Every row gives one point. The window is the flat piece filled in between its corners: a triangle in 3 columns, a solid with four corners in 4, and so on. A path goes straight from each point to the next, and from the last back to the first. List the points from which the path goes on through the window.
In the rows, 128 means zero.

Window (3 x 3):
[[118 134 150]
 [121  80  94]
 [145 157 156]]
Path:
(1): [129 151 129]
(2): [ 98 133 100]
(3): [159  99 152]
(4): [127  98 155]
(5): [ 94 142 127]
(6): [125 208 156]
(7): [162 146 184]
(8): [148 128 183]
(9): [136 180 120]
(10): [134 159 133]
(11): [171 123 170]
(12): [143 123 184]
(13): [127 178 153]
(14): [109 161 121]
(15): [179 144 187]
(16): [126  98 169]
Through the window after points: 2, 8, 14, 16

Window (4 x 4):
[[143 108 106 140]
 [114 122 139  59]
 [117 105 146 112]
 [131 138 124 178]]
Path:
(1): [ 88  94 121 131]
(2): [ 85 117 106  47]
(3): [144 108 146 102]
(4): [167  95 155 126]
(5): [ 83 117 130 107]
(6): [100  89 107  74]
(7): [142 134 136 117]
(8): [138 111 184  56]
(9): [102 128 110  76]
(10): [ 93  92 113 150]
(11): [170 114 124  91]
(12): [127 125 174  83]
(13): [ 97 126  95 132]
(14): [ 95 118 141  89]
(15): [166 104 136 108]
(16): [150 119 142  41]
Through the window after points: 4, 6, 8, 14

Window (8 x 8):
[[ 80  79 150 168 108 124 110 156]
 [ 70 136 138 112  76 116 154  87]
 [150 144 102 123  55 174 131 220]
 [147 155  97 167 157  92 170 124]
 [ 54  78 164 141 169 149 183 101]
 [134  85 137  74 132 160 149 154]
 [104 154 124 182 162 149 103 146]
 [179 139 163  93 139 135 182 178]]
Path:
(1): [158  59 153 120 119 164 164  81]
(2): [151 114 154 139 110 137 140 139]
(3): [ 79 134 119 107 135 133 162 214]
(4): [ 92 121 121  96 140 118 134 181]
(5): [134 116 142 114  82 160 161 115]
(6): [139 139 134 155 108 148 151 114]
(7): [ 59 133 125 134  91 101 139 157]
(8): [ 59 120 121  94 140 142 150 182]
(9): [124 128 137 172 123 149 135 126]
(10): [156  85 151 178 139 146 150 114]
(11): [ 91 193 117 128 155 136 116 185]
(12): [ 88 147 117 118 145 131 152 162]
(13): [135 115 146 126 139 151 158 127]
(14): [170 107 153 129 102 173 111 111]
(15): [ 95 125 122 107 135 130 163 169]
(16): [ 91 140 120 117 126 109 170 162]
Through the window after points: 2, 4, 8, 10, 14

Window (9 x 9):
[[110 114  78  98 162 137 134 103 173]
 [101 135 195 122 159 180 218 153 167]
 [138 135 149 175 119 157 115 121 145]
 [120  83 138 133 151  77 175 149 157]
 [117 127 129 140 135 115 110 152  82]
 [167 218 139 126 150 182 147 167 188]
 [ 85 136  92  85 101 131 105 147 134]
 [180 127 117 111 126 176 145  72 172]
 [149  78 111 116 137 161 116 119 156]]
Path:
(1): [ 92 117 130 117 112 183 201 154 153]
(2): [118 114  87 124 117 139 127 149 137]
(3): [ 89 160 142  86 119 135 108 135 134]
(4): [118 128 131 103 140 144 110 121 159]
(5): [174 128  38 163 123 146 142 113 151]
(6): [151 154 122 146 128 168 148 147 152]
(7): [154 168 147 104 155 160 122 118 185]
(8): [144 132 189 128 186 137 159 130 170]
Through the window after points: 2, 6, 8
